Every row gives one point. Each copy is the shape, with its points in the same order, turned, moved and blurred by noise. Say if it was mirrored as well.
(in the rows, 128 means zero)

Shape:
[[115 112]
 [ 98 165]
 [156 109]
 [111 100]
 [103 169]
 [160 113]
 [115  87]]
Copy 1:
[[125 100]
 [ 81 133]
 [159 126]
 [131  89]
 [ 81 138]
 [162 129]
 [140  81]]
Copy 1 is: only turned
Copy 2 (7 x 2):
[[122  98]
 [ 72 119]
 [150 128]
 [129  89]
 [ 71 127]
 [150 134]
 [141  84]]
Copy 2 is: only turned
Copy 3:
[[112 116]
 [ 89 172]
 [157 118]
 [106 109]
 [ 93 171]
 [160 126]
 [118  98]]
Copy 3 is: only turned

Shape, 6 rows:
[[182 127]
 [108 120]
 [143 187]
 [112 100]
 [125 145]
 [117 146]]
Copy 1, 6 rows:
[[179  90]
 [115 130]
 [186 162]
 [107 117]
 [144 140]
 [141 146]]
Copy 1 is: only turned
Copy 2 (6 x 2):
[[186  96]
 [107 114]
 [164 163]
 [113  90]
 [129 128]
 [131 133]]
Copy 2 is: only turned

Shape:
[[137 138 156]
 [174 138 117]
 [103 123 170]
 [109 114 137]
 [177 156 161]
 [100 156 166]
 [137 129 136]
 [107 128  86]
 [117  76 110]]
Copy 1:
[[132 104 156]
 [145 157 163]
 [115  78 142]
 [108 111 131]
 [163 120 184]
 [143  74 127]
 [129 120 148]
 [108 147 100]
 [ 69 140 132]]
Copy 1 is: mirrored
Copy 2, 9 rows:
[[145 103 152]
 [169 130 114]
 [107  89 167]
 [104 118 142]
 [183  97 145]
 [129 118 189]
 [138 116 142]
 [109 160 125]
 [ 87 114 100]]
Copy 2 is: only turned
Copy 3, 9 rows:
[[159  95 134]
 [110  79 112]
 [187 127 137]
 [162 133 113]
 [139  57 143]
 [175 126 162]
 [145 105 117]
 [115 151 108]
 [151 142  63]]
Copy 3 is: mirrored

Shape, 7 rows:
[[161 137 121 112]
 [104 148 151 104]
 [164 122 147 110]
 [189 133  94 126]
 [101 107 126 102]
 [ 72 135 153 163]
 [102 125 155 164]]
Copy 1 (7 x 4):
[[168 124 128 139]
 [145 174 162 127]
 [180 119 144 117]
 [168  88 108 155]
 [126 158 133  98]
 [ 93 152 197 126]
 [111 127 193 121]]
Copy 1 is: only turned
Copy 2, 7 rows:
[[134 165 118 167]
 [128 141 137  99]
 [119 157 145 162]
 [145 160 101 199]
 [ 85 138 120 114]
 [115  73 130 106]
 [121  88 134 131]]
Copy 2 is: mirrored
Copy 3:
[[131  97  96 123]
 [100  96 155 126]
 [146  79 111 133]
 [150 113  62 121]
 [131 106 156  90]
 [118 147 187 144]
 [139 137 168 153]]
Copy 3 is: mirrored

Shape (7 x 4):
[[118 111 127 140]
 [ 98 154 115 156]
 [155 169 117 122]
 [110 136 138 129]
 [208 172 156 149]
 [ 96 144 109 159]
 [135  82 118 147]]
Copy 1, 7 rows:
[[114 124 130 106]
 [ 93 143 104 141]
 [159 144  99 141]
 [116 145 137 127]
 [195  86 107 175]
 [ 91 141 105 129]
 [116  96 130  82]]
Copy 1 is: only turned
Copy 2:
[[121 110 149 127]
 [ 97 109 112 154]
 [139 160  98 138]
 [109 118 125 116]
 [201 140  73 127]
 [ 98 109 121 157]
 [144 104 176 131]]
Copy 2 is: mirrored
Copy 3:
[[139 149 129 132]
 [135 149  85 158]
 [161  99 111 172]
 [115 137 119 149]
 [184 101 161 215]
 [135 156  88 147]
 [150 161 150 109]]
Copy 3 is: mirrored
Copy 4, 7 rows:
[[144 146 135 148]
 [109 128 149 171]
 [117  98 166 120]
 [118 143 138 136]
 [133 120 228  91]
 [120 130 144 178]
 [181 147 133 145]]
Copy 4 is: mirrored

Shape (9 x 6):
[[ 98  90 128 161 162 120]
 [148  95 116 114 132 157]
 [122 183 132 143 115 142]
 [157 139 110 117 171 115]
 [ 87 113 192 157 148 103]
 [135  91  65 137 124 127]
 [103 147 132 110  72 122]
 [ 67 117 113 156 145 138]
 [145 125 141 143  93  87]]
Copy 1 (9 x 6):
[[129 120 143 192 127 102]
 [162 121  99 150 135 146]
 [120 169 160 102 144 138]
 [107 126  93 132 167 116]
 [119  91 189 148 112  89]
 [149 165  80 174 121 123]
 [130 155 140  99  79 143]
 [114 149 162 189 113 133]
 [146 141 124 105 104  80]]
Copy 1 is: only turned
Copy 2:
[[121 141 148 129 175 141]
 [156  93 161 101 118 155]
 [135 118  73 133  92 126]
 [127  67 109  96 139 128]
 [ 60 157 138 133 136 149]
 [186 110 157 102 151 100]
 [133 162 118  93  67 109]
 [150 173 120 120 158 142]
 [101 119 155 126  93  90]]
Copy 2 is: mirrored

Shape:
[[132 163 124 110 108 111 113  94]
 [122 136 144 108  69 133 101 122]
 [121 127 162 154 100 131 121 123]
 [124  55 110 121 116  83 118 131]
 [118 185 105 126 102 141 158 119]
 [111 152  89 123 122 129 152 128]
 [144 163 135 131 139 120 117 109]
 [155 161 149 145  95 107 134 117]
 [120  86  84 193  76 157 103 168]
 [165 104  96 152 193 130 113 172]
 [175 156 136 138 114 157 145 149]
 [150  68 121 163 162 164 118 136]
 [117 190 138 115 116 109 141 158]]
Copy 1:
[[126 147 106 138  70 121 147  90]
 [109 112 104 131  56 130 139 135]
 [111 108 135 168  93 146 113 122]
 [146  64 144 139 126  84 179 124]
 [101 150 103  98 103 144 118  75]
 [109 136 126 103 129 122 130  78]
 [129 172 132 148  96 127 137  96]
 [149 132 129 147  74 137 108  95]
 [133  73  93 135 164 121  91 151]
 [175 159 148 151 182 104 151 148]
 [162 150 123 122 110 171 118 115]
 [148 114 128 181 180 143 162 137]
 [118 160 162  99  77 126 112 101]]
Copy 1 is: mirrored
Copy 2 (13 x 8):
[[ 97 135 159  95 117 121 121  85]
 [ 98 102 169  97  94 106  83 121]
 [114 123 159 148  81 122  98 118]
 [ 95  85 113 166 160 136  76 110]
 [105 110 132  89  78 114 162  96]
 [ 92 102 109 105 107 117 155 114]
 [119 158 146 114 111 128 133 101]
 [135 129 155 128  91 105 114  70]
 [ 97 112  66 156  72  79  71 153]
 [142 164  82 159 160 123 137 153]
 [170 128 130 111  84 106 128 123]
 [135 145  87 164 119 162  99 164]
 [114 115 164 121  98  85 167 111]]
Copy 2 is: only turned
Copy 3 (13 x 8):
[[105 101 102 146 127 127 159  87]
 [112 103 133 161  86 119 164 118]
 [135 110 138 161 134 127 154 146]
 [174 139 135 130 101 120  87  99]
 [ 80 134  67 168 134 125 159 124]
 [ 93 143  77 149 133 123 123 121]
 [111  95  98 124 153 129 155 113]
 [142 101  92 157 139 116 178 123]
 [141 100 108 186  89 135  71 188]
 [143 104  81  68 146 131  77 163]
 [126 109  72 125 123 140 171 169]
 [149 114 126 103 136 177  87 172]
 [ 94 124  85 136 138  75 169 132]]
Copy 3 is: mirrored
Copy 4 (13 x 8):
[[133  92  82 142 111 112 140 106]
 [140 104  91 103  81 117 112 133]
 [158 134 124 141  98 134 120 133]
 [121  98 184  94 137 115 145 135]
 [115 135  63 137 104 152 154  87]
 [100 132  95 129 127 147 151  91]
 [146 114  87 162 138 121 136 115]
 [165 124  91 146 104 124 163 132]
 [152 193 150  66 119 121 116  93]
 [131 159 135 132 222 123 130 128]
 [167 148  68 124 148 155 143 131]
 [163 143 160 117 187 152  98 113]
 [ 98 142  64 155 108 127 154 145]]
Copy 4 is: mirrored

Shape, 15 rows:
[[174 178 116 175 143  96 160  67 128]
 [131  96 110 132  95 158 157 119 135]
 [172 114 177 159 131 115 153 123 178]
 [118 106  75 137 132 151 101 150  71]
 [101 104 104 101 109 105 127 108 103]
 [159 123 174 134 123 127 130 124 158]
 [178 123 155 158 118 114 151 120 162]
 [ 81 136 117 106 159  83 168 128 156]
 [154 164 137 192 116  89 158 124 146]
 [125 155  84  89 132  95 155 145 126]
 [119  97  87 113 119  96 134 130 110]
 [124 110  83 100 137 102 136 127 131]
 [114 119 111 109 131 148 128 139 105]
 [152 132 143 158  99 138 107 117 177]
 [117 103  96 112 152 101 148 113 169]]
Copy 1 (15 x 9):
[[ 77 119 129 208 104 170 200 131 105]
 [ 95  99 121 104  70 152 135 141 138]
 [ 94 142 130 145 117 148 186 159 188]
 [157  76  95 136  95 131  93 108 105]
 [ 94  82 142 112 108 105 120 130  91]
 [100 147 126 127 134 147 173 157 154]
 [ 93 143 121 151 106 148 182 161 164]
 [ 50  69 162 147 155 133 116 146 134]
 [ 87 141 136 208  97 151 157 161 137]
 [ 63  70  99 155 138 124 118 158 104]
 [ 93  80 118 130 104  92 125 125 114]
 [ 75  71 109 133 120 112 123 123 119]
 [120  85 119 114 122 142 109 136 113]
 [ 89 172 119 136 108 165 145 126 153]
 [ 50  75 127 129 129 128 140 113 153]]
Copy 1 is: only turned
Copy 2, 15 rows:
[[118 161 141 157 143  70 189 131  48]
 [148 131  94 116 153 157 181 147 119]
 [154 197 122 158 117 102 159 160 138]
 [151  38 111 105 141 123 162 134 113]
 [144 106 139  97 136 162 140 110  95]
 [140 169 112 156 119 116 134 154 129]
 [151 179 117 153 114 107 166 164 112]
 [ 97 150 172  90 116 127 166  93 137]
 [121 166 147 129 121  78 181 182  85]
 [ 92 108 139 109  87 143 180 108 100]
 [154 101 141  95 113 148 166 116 102]
 [137 113 129 101 103 140 170  96 110]
 [123  88 116 122 138 141 153 125 129]
 [139 168  78 119 125 101 137 164 111]
 [139 152 129  95 114 126 176  86 128]]
Copy 2 is: mirrored
Copy 3 (15 x 9):
[[ 85 176 124 204 150 118 163 132 130]
 [152  90 109 152 141 158 108 140 141]
 [104 124 122 158 147 101 103 191  90]
 [135 128  74  97 103 177 124  88 153]
 [165 117 128 113 147 148 143  89 120]
 [110 117 138 145 130 103  93 154  94]
 [114 141 121 166 143 108 103 175 107]
 [117 125 173  92 173 150 170 148 120]
 [106 165 122 162 140  91 149 174 148]
 [141 167 162 108 151 171 136 123 142]
 [161 139 114 100 158 156 136 109 125]
 [140 143 130 108 163 166 129 111 122]
 [130 114 127 108 114 165 124 108 131]
 [102 111 120 148 148  92  80 141 140]
 [116 122 134 110 195 159 133 136 112]]
Copy 3 is: only turned

Shape, 13 rows:
[[162 110 145  91 108 104 136 133 137]
 [109 141 107  90 135 143 150  99 141]
 [114 121 154 168 140 155  76 178 153]
 [151 135 127 165 126 162  82 147 124]
 [133 120 139 111 144  85  87 126 114]
 [141 137 161 163 147 106 113 140 115]
 [137  67 152 118 103 120 145 149 149]
 [ 81  68 105 136 147 159  90 172 140]
 [ 91 132 120  94 153 127 157 162 135]
 [ 80 101 130 173 128 140 138 111 148]
 [148  66 141 116  98 139 130 134 103]
 [ 81 147  96 110  96 103  94 138  99]
 [164  63 101 168 132  90 151  94 128]]
Copy 1:
[[159  90 106 134 135 157 132 142 101]
 [ 97 107 141 110 134 132 109 139 140]
 [161 167 108 166 113  71 176 118 154]
 [133 186  89 142 117 117 150 120 136]
 [150 122 112 129  67 144 145 112 116]
 [168 163 127 129 123 135 171  99 115]
 [178  76  96 155 149 134 141 114 148]
 [130 113 102 176 104  69 125  83 185]
 [120  93 172 163 130 115 126 123 124]
 [130 130 134 117 142 116 162  94 190]
 [175 113  84 150 143 158 105 108 149]
 [101 131 122 165  70 169 145 126 154]
 [142  94  80  94 158 158 151  48 123]]
Copy 1 is: only turned
Copy 2 (13 x 9):
[[122 156 156  96 127 130  83  80 140]
 [108 140 115 175 128 114  90 112 124]
 [147 132 111  73 171 162 134 170 108]
 [111 115 139  90 135 163 140 149  81]
 [154 125 143  86 103 102  90 126 110]
 [167 115 136  89 115 138 146 119 120]
 [116 154 153  85 179 117 110  94 151]
 [120 136 142 100 201 103 104 189 114]
 [156 154 136 162 156 127  85 140 140]
 [113 122  95 128 169 102 155 142 143]
 [105 157 171  91 164  98 122  91 106]
 [123 179 139 123  90  95 111 174 120]
 [ 91  77 174 100 138  82 138  93 158]]
Copy 2 is: mirrored
Copy 3, 13 rows:
[[124 108 124 104 120  75 159 116 159]
 [151 139 175 132 172 104 135 105 158]
 [125 110  67  84 173 153  95 150 157]
 [124 125  87 100 139 148  83 104 160]
 [ 94 116 118 132 140  81 114 138 123]
 [139 132  75 122 133 112 117 136 121]
 [133 100 127  90 116 114 169 156 173]
 [ 96 111 141  81 177 177 116 170 153]
 [130 145 138 106 197 117 172 129 139]
 [165 127 129 143 150 162 128 166 156]
 [112 133 142  83  89 117 146 145 170]
 [ 68 150 127 166 167 122 130 121 168]
 [148  87 147 140  71 145 145 134 110]]
Copy 3 is: only turned
Copy 4, 13 rows:
[[151 112  71 128 107 134 129  93 142]
 [ 87 120  95 126 104 141 138 108  84]
 [134  96 174 121 180  93 122  94 134]
 [118 107 158 148 168 146 127 106 152]
 [161 129 102 179 135 114 115 100 111]
 [164 145 150 145 133 123 141 100 135]
 [132 103  90 118 102  84 134  89 165]
 [ 89  68 142 145 146  55 108 127 128]
 [122 112 114  99 105 101 115 134  83]
 [ 80 137 157 134 105  83 143  83 124]
 [113 116  79 143 122 103 140 123 182]
 [104 151 106 154 138 120  55 110 103]
 [125 116 125 193  53 114 156  94 169]]
Copy 4 is: mirrored

Shape:
[[154 100  78 167 109 168 132 153 143 113 115]
 [131 130 112 136 147 113 179 128 151 107 149]
 [126 109 118 127 117  86 114 130 150 115 159]
 [ 89  85 160 160 138 163 128 117 129 104  93]
 [138 146 134  79 142 137  88  83 140 138 119]
 [ 87 136 161  98 117  88 153 156 124  98 172]
 [140 173 156 121  89 160 108 167 131 154 150]
 [151 128 105 163 148 158 109  98  90 126 136]
 [142 139 114 106  98 164 171 108 119 123 100]
 [178 124 106 108 175  99 165 122  89 180 132]
 [149 108 164 137 142 103 153 150 132 103 103]
 [128 108 146  86 158 106 169 105 157 134 163]
 [154 164 156 137 110 118 177  85 148 101 172]
 [152 169 147  88 154 127  98 163 169 125 144]
 [ 92 154  99 124 127 164  96  77 132 175  89]]
Copy 1, 15 rows:
[[139 137  89 131 144 152  66 165 102  95 148]
 [154 103 117 129 109 138 144 175 141 116 164]
 [113 123 134 106 129  92 141 157 139 127 136]
 [135 125 140 128  85 158  98 125  73 147 132]
 [133  99 160 180 129  81 122 109 127  97 100]
 [152  95 149  66 138 127 172 150 148 130  98]
 [172 161 122 138 170 141 127 125 148  95  69]
 [126 112 120 187 155 132  95 165 116 159 136]
 [138  90  96 169 134 165 139 129 105  84 129]
 [169  76  66 179 138  91 141 123 172 146 151]
 [138 113  98 122  73 141 125 145 140 137 103]
 [178  92 138 132  93  84 165 141 138 116 153]
 [149 125 142 178 117 138 190 199 134 110 123]
 [166 119 145 131 120 105  98 132 190  91  86]
 [108 126 162 187 169 131 104  67 109 108 154]]
Copy 1 is: only turned
Copy 2, 15 rows:
[[133 163  73  95 137  91 102 134 129 119 134]
 [ 98 120 120 104 161 125 152 102 111 137 103]
 [ 96  98 142 118 136 123 128 101 114 130 163]
 [141 148 112 123  99  98 191 155 146 149 140]
 [111 116 169 107  65 172 118 142 128 131 124]
 [142  51 147 130 154 134 169  99  95 138 137]
 [193 112 143 103 121 152  93 132  78 159 145]
 [139 174 108 147 111 151 113 114 148 118 118]
 [137 131 112 107  92 114 126 141  88 126  68]
 [ 83 118  75 137 114 193 106 106 102 160  90]
 [115 121  85 101 116 140 180 112  89 144 143]
 [ 76  81 143 112 117 141 151  98 123 176  97]
 [127 139 169 107 132 130 147  63  79 148  93]
 [142  89 144  56 130 188 125 124 115 143 147]
 [122 157 163 144  95 141 102 207 127 140 113]]
Copy 2 is: mirrored
